Each row of a before or after table is a point. The points were changed in one or more steps. Then noise was added and the rows were shuffled. The steps act on how far a point lies along the listed directions, d1 being the first. What was done? A step turns or swaps two directions, mirrors them in a line or flattens them onto one, adds a multiple of one to another, or multiplies one. Angles are multiples of 10 degrees, from the lower direction toward the higher: turns from -170 to 170, lines from 10 to 170 but not 90. Use the fewest steps. Two steps may share a direction if one is a turn and the other turns, adds or multiplies; they go together, in the order done. Otherwise the lowest direction goes first.

Directions:
(1): [ 5.2 -4.9  1.4]
(2): [-0.7 -2.7 -6.7]
Before (10 x 3)
[[ 6.9 -6.0  4.1]
 [ 0.6 -0.2  0.6]
 [-4.1  2.4 -7.1]
 [ 1.8 -0.4 -1.7]
 [ 3.2 -0.1  3.4]
 [ 1.0  3.2  7.0]
 [-4.3  3.7 -2.5]
 [ 2.1 -5.4 -8.0]
 [ 0.5 -2.6 -6.4]
 [-4.5  3.4 -6.0]]
After (10 x 3)
[[ 2.4 -4.3 -3.4]
 [ 2.0  1.3  1.3]
 [-2.5  3.9 -0.6]
 [ 4.8 -1.6  4.7]
 [-4.5  6.8  5.9]
 [ 0.0  0.4  0.0]
 [ 5.7 -0.8  8.1]
 [-4.9  3.4 -5.0]
 [ 6.1 -5.9 -0.9]
 [ 5.5 -5.2 -1.8]]
Steps: turn d1 and d2 by -120 degrees

Directions:
(1): [ 0.4  1.9 -6.6  2.1 -7.0  2.3]
(2): [ 1.7  3.5 -1.0  1.7  5.1  7.8]
(3): [ 0.3 -2.8 -1.0  9.3  2.2 -2.3]
(4): [ 7.1  1.0 -4.8 -2.2  3.1 -4.2]
(5): [-6.1  6.3 -2.7  0.2  2.8 -3.7]
Before (11 x 6)
[[  1.8   0.4  -0.1   0.5   1.3  -0.4]
 [  0.3  -5.5  -1.5   1.6  -4.8   3.3]
 [  2.6   1.3   1.5  -6.4   0.0   2.5]
 [ -0.9  -4.4  -1.8   0.9  -8.0  -5.3]
 [ -1.6  -5.3   1.1  -1.7  -8.0  -3.9]
 [  2.2  -1.2  -0.5 -16.9 -11.5  -3.2]
 [  2.9   0.6   1.0   2.9   2.4  -2.3]
 [  1.7   1.7  -3.5  -2.4  -2.8   3.4]
 [  3.8  -1.3 -11.3   5.1  -7.7   3.9]
 [ -1.1   0.0   0.7   1.8  -0.9  -0.5]
 [  5.8  -2.5   0.1   4.2  -0.1   0.8]]
After (11 x 6)
[[ -0.9   3.1   0.0  -5.2   1.9   1.3]
 [ -3.1  -3.2   3.7  -3.6  -1.3  -7.9]
 [ -6.4   6.9  -5.4 -12.2  -8.6  -8.5]
 [  0.3   1.2   1.8   3.3   4.9  -2.7]
 [ -0.1  -1.0   1.7   0.7  -0.7  -0.2]
 [ -5.6  -1.8   2.1  -3.1  -2.2  -8.0]
 [  1.5   0.5  -0.7   1.1   0.6  -0.5]
 [ -1.3  -0.6   6.5  -9.0  11.4  -1.4]
 [  3.1   0.3   0.7   4.1   0.6  -1.5]
 [ -5.9  -0.3   1.9  -1.6   4.2  -2.8]
 [ -1.6   5.7  -4.3  -1.2  -1.6   1.1]]
Steps: turn d3 and d5 by -160 degrees; turn d1 and d3 by -140 degrees; multiply d4 by 0.7

Directions:
(1): [ 0.1  1.2  5.9  4.7  6.5 -3.6  4.0  2.3  4.8]
(2): [-5.0 -0.8  3.8  3.0 -8.1  2.4  5.6  2.7 -0.5]
(3): [-5.6  7.8 -1.0  3.2  1.3 -0.4  0.1 -6.8 -2.6]
(4): [-6.6 -1.3  5.4 -2.1  1.4  2.2 -8.2  1.4  1.9]
(5): [ 0.3  7.6 -2.6 -1.1 -3.8 -4.4 -2.7  6.4  3.4]
(6): [-5.1 -2.4 -0.4 -5.6  1.8 -7.7  3.0  1.6 -4.8]
Before (9 x 9)
[[ 0.7 -2.2  0.5 -1.0  5.4 -1.7  3.9  0.7 -1.1]
 [-2.2 -4.2  3.0  1.1 -2.6  3.4 -2.3  1.1  0.3]
 [ 5.0  1.9 -3.4  0.7 -3.5  3.8 -3.0  0.9  0.6]
 [ 3.0  2.1 -1.0  2.4 -0.6  3.8 -0.4 -3.4  2.0]
 [ 3.6 -4.3  0.7 -0.1 -4.1  7.2 -1.8  1.3  0.3]
 [ 0.2 -0.5  3.7  1.9 -2.4  1.6  4.6  1.9  1.5]
 [-3.1  1.2  1.2  3.2 -4.3 -3.0  5.1  1.1 -0.9]
 [-2.1 -2.1 -1.5 -1.2 -3.3 -0.3  1.2 -1.5 -3.9]
 [ 0.7  0.9  3.2 -3.8 -2.8  4.4 -9.3  0.0  1.5]]
After (9 x 9)
[[  1.3   3.4   0.6  -2.7  -2.8   8.0 -12.2  -4.5   0.7]
 [  8.2   0.8  -3.5   3.2  -3.7  10.2  -4.1  -4.4   3.4]
 [  2.8   5.1  -2.4   2.3 -12.5   9.5  -4.9   3.2   2.3]
 [ -2.3   2.0   5.3   5.0  -9.4   4.4   6.8   3.1   1.6]
 [ -7.5  -2.5   6.4   5.1  -8.4  -1.6  12.4   2.5  -2.2]
 [  0.9  -0.1  -0.4  -2.9   7.4  -6.8   3.0   4.4   0.3]
 [ -4.8  -3.4   0.7  -2.6  -4.0  -4.0   4.4   2.6  -4.5]
 [ -4.0  -0.4   3.1   2.2  -9.5   4.1  -2.0   3.9   2.0]
 [  5.7   5.1  -5.9   2.5  -4.7   9.2  -6.0  -5.2  -0.7]]
Steps: multiply d6 by 2.5; turn d1 and d6 by -20 degrees; multiply d2 by 2.5; turn d3 and d5 by -110 degrees

Directions:
(1): [ 3.4 -0.9  1.2  9.3  3.7  2.2  4.0 -1.6 -0.2  1.1  6.4  5.7]
(2): [-7.5 -1.6 -2.1  5.1  4.4 -0.4  0.1 -1.6 -3.8 -5.3 -7.2  2.2]
(3): [-5.7  4.6  6.0  1.0 -3.2  2.5  0.1  9.1 -3.3  1.1  1.5  2.6]
(4): [ 6.9 -3.6 -3.5 -3.8  3.8  2.1 -0.3  7.3 -5.5 -2.8 -1.5  3.4]
Before (8 x 12)
[[ 1.9 -1.0 -1.6 -4.2  2.5  0.5 -1.8  0.2 -0.7 -0.7 -2.6 -2.2]
 [ 4.0 -2.4  0.1 -1.8  0.5  1.1 -0.2  0.6 -1.1  1.0  2.5  0.9]
 [-4.5  1.5  0.3  4.0 -5.6 -2.8 -0.8 -6.7  4.4  2.0  1.5 -2.2]
 [-6.8  4.6  3.1  1.4 -5.0 -2.3 -0.1 -5.2  5.2  4.2  0.2 -6.2]
 [ 2.9 -1.4 -1.8 -5.5  0.5 -1.1  0.5  0.6  0.2  1.6 -2.3 -1.6]
 [ 7.3 -1.0  0.2 -6.4 -3.1 -1.9 -0.6  2.4  2.4  1.4  0.1 -0.3]
 [-8.3  5.5  6.6  3.1 -3.8  0.5  1.1  2.7 -0.8  0.4 -1.4  0.4]
 [-6.9  5.6  3.8  5.3 -3.9 -1.4 -0.3 -5.0  5.8  1.8  1.6 -2.5]]
After (8 x 12)
[[  7.1  -1.3  -0.9 -10.9  -3.9  -2.5  -2.5   4.5   1.8   0.5  -2.6  -1.9]
 [ -7.8   3.4   2.0   6.0  -7.2  -3.7  -0.6 -10.0   7.0   3.4   2.1  -3.8]
 [-12.4   6.9   5.0   0.0  -9.0  -4.3  -1.2  -8.7   8.4   5.6  -1.6 -10.5]
 [  2.5  -1.5  -2.9 -10.2  -0.5  -1.7  -1.4   2.3  -0.4   0.5  -5.5  -3.7]
 [-10.6   6.5   7.4   3.3  -5.1   0.1   0.9   0.7   0.6   0.8  -1.9  -1.2]
 [-10.5   7.5   5.8   8.4  -5.7  -2.5   0.2  -9.1   8.6   3.4   3.4  -4.0]
 [  1.6  -1.3  -2.6  -8.6   1.5   0.0  -3.5   2.1  -1.6  -1.7  -5.7  -3.9]
 [  5.7  -3.0  -0.1  -0.8   1.9   1.6   0.5   1.4  -1.7   0.8   3.6   2.4]]
Steps: multiply d1 by 2.5; multiply d4 by 1.6

Directions:
(1): [-6.8 -1.5 -0.6 -1.8  2.4  4.4 -7.4  4.8  6.6  0.7  3.1 -2.6  4.5 -4.4
  0.8  2.7  3.2 -6.8]
(2): [-1.2  4.1 -1.1 -1.9  4.7  2.8 -4.3 -6.8 -0.9 -8.0  0.1 -1.4  1.4  4.6
 -0.4  0.1  9.1  5.2]
(3): [-4.3 -1.0 -9.7 -5.2 -1.9 -2.5 -3.3 -3.4 -5.5  5.2  1.8  2.8  5.6  2.4
  5.2 -1.8 -3.0  1.3]
(4): [ 3.2  3.6  1.5  4.6 -5.2 -3.8 -5.2  9.0 -2.9 -3.8 -0.1  1.1  2.2  2.5
  8.1  3.5  2.2  2.0]
Before (12 x 18)
[[  0.6   2.8   1.4   2.2  -3.6  -2.6  -2.5   3.5  -0.7   0.4   1.1   0.8
   -1.7  -0.1   3.4   1.8  -2.1   0.1]
 [ -1.7  -3.2  -1.9  -6.1   6.4   4.6   3.6 -14.3   3.9   2.8   1.9  -1.1
   -1.4  -2.0 -10.6  -5.4  -3.3   0.2]
 [  2.6   1.3   3.1   3.5  -2.6   0.5  -5.3   7.0   4.3  -0.2  -0.6   1.3
   -1.5  -3.6   4.0   5.8   0.9  -2.7]
 [  2.8  -0.7   2.2   2.4  -1.3  -0.4   1.8   3.2   1.2  -1.8   1.9  -0.2
   -0.9  -2.8  -1.1   0.2   0.1  -3.2]
 [ -4.3  -0.3   0.8  -1.1  -2.5  -0.3  -6.8   9.7   3.9  -0.2   1.8  -0.3
    3.5  -1.5   4.3   2.5   1.4  -4.0]
 [  3.1   2.4   3.0   5.7  -1.6  -0.5  -1.3   5.3   1.0   1.2  -1.4   1.4
   -3.0  -0.3   2.7   0.5   2.4  -0.3]
 [ -6.7  -0.3   0.3  -0.3  -3.0  -1.4 -10.7   5.6   0.2   0.8   3.6  -0.1
    2.7  -3.3   5.3   2.7   0.9  -3.5]
 [  2.0   1.2   2.2   0.1  -1.1  -0.3  -4.1   5.2  -0.6  -6.9  -0.4   1.2
    0.6  -0.6   0.2   3.6   5.6  -0.2]
 [-11.8   0.1  -7.9  -4.9   0.2   1.1 -14.2   4.4   0.9   1.8   5.5  -2.3
   11.1  -0.5   4.6   1.9   3.6  -3.9]
 [  0.3  -1.9   3.7   1.5   1.7   1.6  -1.2   3.4   2.6  -4.3   1.7  -0.1
   -3.2  -2.0  -1.8   0.4   0.2  -0.9]
 [ -3.3   1.5 -11.2  -2.7  -2.3  -4.0  -6.6  -2.1  -8.9   1.5   2.3   3.9
    7.3   6.5  11.5   0.3  -0.4   3.5]
 [  2.6  -0.2   4.3   2.4  -2.5  -1.0  -0.9   4.9  -0.9  -0.7  -1.0  -0.3
   -2.2  -2.1   1.8   1.0   0.0  -0.3]]
After (12 x 18)
[[  1.1  -2.3   5.8   2.2   2.9   2.0   0.8   2.5   3.9  -5.4   1.0  -1.2
   -5.3  -2.5  -4.5   0.4  -0.2  -0.9]
 [-15.2  -4.2 -14.0 -12.1   4.6   3.0  -8.3 -10.3  -0.5   7.5   5.9  -2.1
    9.9   0.3  -2.2  -3.1   0.5  -2.8]
 [  2.7  -1.6   3.8   2.9  -1.5   0.6   2.9   4.3   3.1  -0.9   1.4  -0.7
   -1.8  -4.0  -2.9   0.6  -0.5  -4.2]
 [-10.6  -0.2 -18.5  -8.7  -0.1  -2.4 -12.1  -4.8  -9.1   3.9   5.6   4.1
   12.5   6.4  14.4  -0.2   0.8   1.6]
 [  6.6   0.9  -1.1  -1.4   0.8  -2.4   6.5 -13.9  -4.6  -1.0  -2.0   2.2
   -4.4   4.2  -5.4  -5.8  -3.5  10.1]
 [ -0.1  -1.1   3.3   2.4   1.5   3.6  -2.7   4.4   9.0   1.7   0.4  -0.4
   -3.2  -6.9  -0.9   4.4  -0.8  -6.8]
 [ -7.5  -3.6  -0.4  -4.8   0.9   3.1  -3.3   3.5   6.7   4.4   2.2  -1.1
    2.6  -4.3  -2.1  -0.6  -1.5  -7.1]
 [ -0.9  -0.4   2.7  -1.7   2.6   3.1  -3.8   2.6   2.9  -7.4   0.3  -0.3
    0.7  -2.2  -3.0   2.8   7.2  -2.1]
 [  1.0   0.4   4.1   5.1   0.0   1.6  -1.8   7.6   5.4   1.9  -0.4   0.6
   -3.1  -2.5   1.2   1.1   2.8  -4.3]
 [  0.2  -0.7   5.2   2.6  -1.5   0.9  -1.3   6.6   2.3   0.6  -1.0  -1.2
   -2.3  -5.0  -0.3   1.8  -0.2  -3.9]
 [ -2.2   1.4   1.0  -0.1  -2.0  -1.3  -4.1   4.7   2.4   2.5   2.5  -0.6
   -0.9  -3.0   2.4   2.1  -2.8  -3.8]
 [-10.8  -3.6  -2.2  -4.5   1.2   1.0  -6.9  -2.1   2.2   5.5   3.6  -1.3
    1.6  -5.7  -0.5  -0.2  -2.0  -5.4]]
Steps: turn d1 and d4 by -60 degrees; multiply d2 by 1.6; multiply d3 by 1.6

Directions:
(1): [ 5.2  3.1  6.2  8.8  4.6 -3.2  6.0 -1.1  0.6  0.1  0.5 10.0  2.8 -1.6
 -1.6 -2.2 -2.7  0.6  5.7 -0.6  5.8  1.0  1.8  2.7]
(2): [-1.0  3.7 -2.0  2.6  6.0 -4.4  1.4  1.0 -7.8 -5.7 -1.5 -1.7 -8.1  1.7
 -2.8 -5.2 -5.2 -0.6 -0.4  7.1 -3.6  0.6 -1.4 -6.7]
(3): [ 5.4  2.6  0.0 -0.1  0.7 -0.9 -1.8 -3.8 -0.7  3.0 -9.8 -5.9 -1.1 -5.3
  3.4  3.9  2.8 -1.6  3.8  9.7  4.2 -1.2 -3.6  4.8]
(4): [-8.6  2.2 -3.6  5.7 -9.8  1.3  4.2 -1.6 -1.0 -1.5  0.3 -4.2 -0.5 -2.7
  1.4 -6.0 -3.2  4.2  7.2 -0.8 -0.1 -2.5 -1.3  5.2]
Before (11 x 24)
[[  2.0  -4.2   1.2  -7.0   1.6  -0.1  -3.5  -1.5   3.3   3.2  -0.1  -1.4
   -0.2   0.6   0.0   6.3   5.2  -2.3  -6.1  -3.1   0.4   3.7   1.0   0.0]
 [  1.2   2.9   0.2   1.6  -5.2  -0.5   0.2  -2.9   0.5   2.0  -6.7  -3.3
    2.0  -3.4   4.6   1.6   0.8  -2.5   5.6   5.6   4.5  -2.1  -2.4   4.4]
 [  0.5  -4.1  -4.6  -5.5  -6.3   3.3  -2.9  -2.8   1.5   2.6  -3.3 -10.5
    2.3  -0.8   3.9   4.9   7.9   2.3  -1.4   0.5   0.3  -4.3  -0.3   3.9]
 [ -1.1  -9.6   2.0 -10.1   0.8   5.1  -7.0   3.8   5.1   3.0   5.8   4.2
    3.0   0.3   1.0   5.1   5.8  -4.3  -7.8  -9.9  -2.4   2.4   1.3  -2.7]
 [ -6.3  -0.5  -1.7   6.2  -2.6  -0.5   4.6   0.4   2.3  -1.3   9.2  -0.4
    3.1   0.0   0.0  -4.2  -3.2   5.3   3.0  -8.0  -0.6  -0.4   2.7  -1.1]
 [ -4.9  -2.1   0.6  -1.6  -5.5   1.9   1.5   2.1   3.0   3.0   8.9   5.5
    5.5   3.2  -4.8  -1.0  -1.3   0.0  -2.8  -9.2   1.0  -0.2   3.0  -1.2]
 [ -7.7   0.0  -1.6   5.3  -7.3   2.4   6.8  -0.5   3.4   2.2   5.0   0.8
    2.9  -0.8   1.2  -5.5  -1.9   5.6   2.5  -6.1   0.1  -1.5  -1.6   5.3]
 [ -2.5   4.9   2.4  10.0  -2.6   0.0   6.5  -3.5   1.5  -1.7  -0.2   6.2
    0.8  -5.0   0.6  -6.1  -2.4   2.2   7.3  -3.1   5.4  -0.7   0.3   7.4]
 [  0.6   5.1   6.4  14.2  -6.0  -0.2   7.8  -6.1   0.8   2.6  -1.5   8.0
    4.6  -5.8  -1.4  -6.7  -4.4  -0.3  12.8  -0.8   8.8  -3.8   1.8  10.0]
 [  5.4   0.1   3.9   3.6  -3.9   0.6   0.6  -6.3   6.8   3.9  -5.0  -0.9
    6.3  -4.8   5.1   2.8   5.0   1.9   4.5   0.8   7.2  -2.0  -1.3   7.6]
 [  6.1  -3.7   2.1 -10.9   2.3  -0.6  -6.1  -1.2   0.5   2.9  -3.6  -2.2
    1.8  -2.0   3.2   5.8   6.7  -3.3  -4.7   5.4  -0.9   1.0  -3.3  -1.9]]
After (11 x 24)
[[  2.3   2.2  -0.8  -2.1  -2.4  -1.1  -2.2  -1.8  -0.9   1.1  -6.8  -5.9
    0.0  -1.9   4.3   3.1   1.5  -4.1   1.7   7.0   2.2  -2.1  -2.7   1.0]
 [ -0.3   2.0   3.1   6.3   0.1  -3.0   5.5  -3.9   0.1   0.2   0.4   2.9
   -0.8  -2.6  -1.3  -1.8  -1.1   0.6   5.0  -1.8   4.5   2.6   1.0   4.2]
 [ -0.6  -4.4  -1.8  -5.0   5.9  -0.5  -3.2   2.9   1.8  -0.9   8.6  -2.5
    0.8   4.1  -0.3   3.1   0.7   0.8  -8.1  -5.5  -4.1   2.0   2.8  -8.5]
 [ -4.8  -2.6  -5.5 -10.0  -1.5   3.6  -7.5  -0.6   0.0  -2.0  -1.8  -8.3
   -4.7  -0.2   1.9   2.5   4.8  -2.1  -8.0  -0.6  -5.6  -0.7  -2.0  -2.4]
 [  9.4   0.8   2.9   4.0   6.2  -3.2   3.3  -2.9  -0.5   0.4  -4.0   1.7
    2.2  -0.5   0.0   2.2   3.8   1.1   1.8   3.5   5.2  -1.9   1.3   1.4]
 [ -3.0  -1.7   0.3  -2.6  -0.6  -0.3  -0.4   3.0  -0.1   0.4   8.2   5.0
    2.4   5.3  -6.8  -0.5  -2.5  -1.5  -5.5  -5.9  -1.3   1.0   2.9  -6.5]
 [  1.5   3.5   4.7   6.4  -1.9  -4.1   6.1  -4.2  -1.8   0.3  -3.7   4.0
    2.1  -6.6   2.0  -4.5  -1.2   1.9  10.2   4.9   5.0  -0.4  -3.4   5.7]
 [  0.6   0.0  -2.0  -0.6  -3.4  -0.2  -3.1  -4.8   0.9  -0.5  -6.2  -9.6
   -1.1  -2.0   4.6   1.1   3.8   1.6   0.3   5.7   0.5  -2.6  -3.4   1.1]
 [  1.4  -4.2  -1.4  -8.2   5.7   0.8  -2.6   2.9   1.4   2.3   3.5  -0.7
   -0.5   4.8  -0.8   2.9   3.3  -0.9 -12.1  -2.5  -4.9   1.1  -1.4  -6.0]
 [ -5.3  -4.2  -6.7 -12.1  -7.6   4.8 -10.9  -1.3  -1.5   2.2  -3.4 -14.4
   -4.5   1.3   1.0   2.4   3.6  -5.5  -8.2   3.0  -7.2  -3.6  -2.3  -3.0]
 [ -2.6  -0.9   5.6   6.8   3.0  -0.7   4.6   2.1  -0.2  -2.1   5.5  11.7
    0.6  -2.6  -1.5  -6.0  -3.5  -0.6   5.0  -5.9   1.8   2.4   0.8   0.5]]
Steps: turn d1 and d4 by 150 degrees; add 0.3 times d3 to d4; multiply d2 by 0
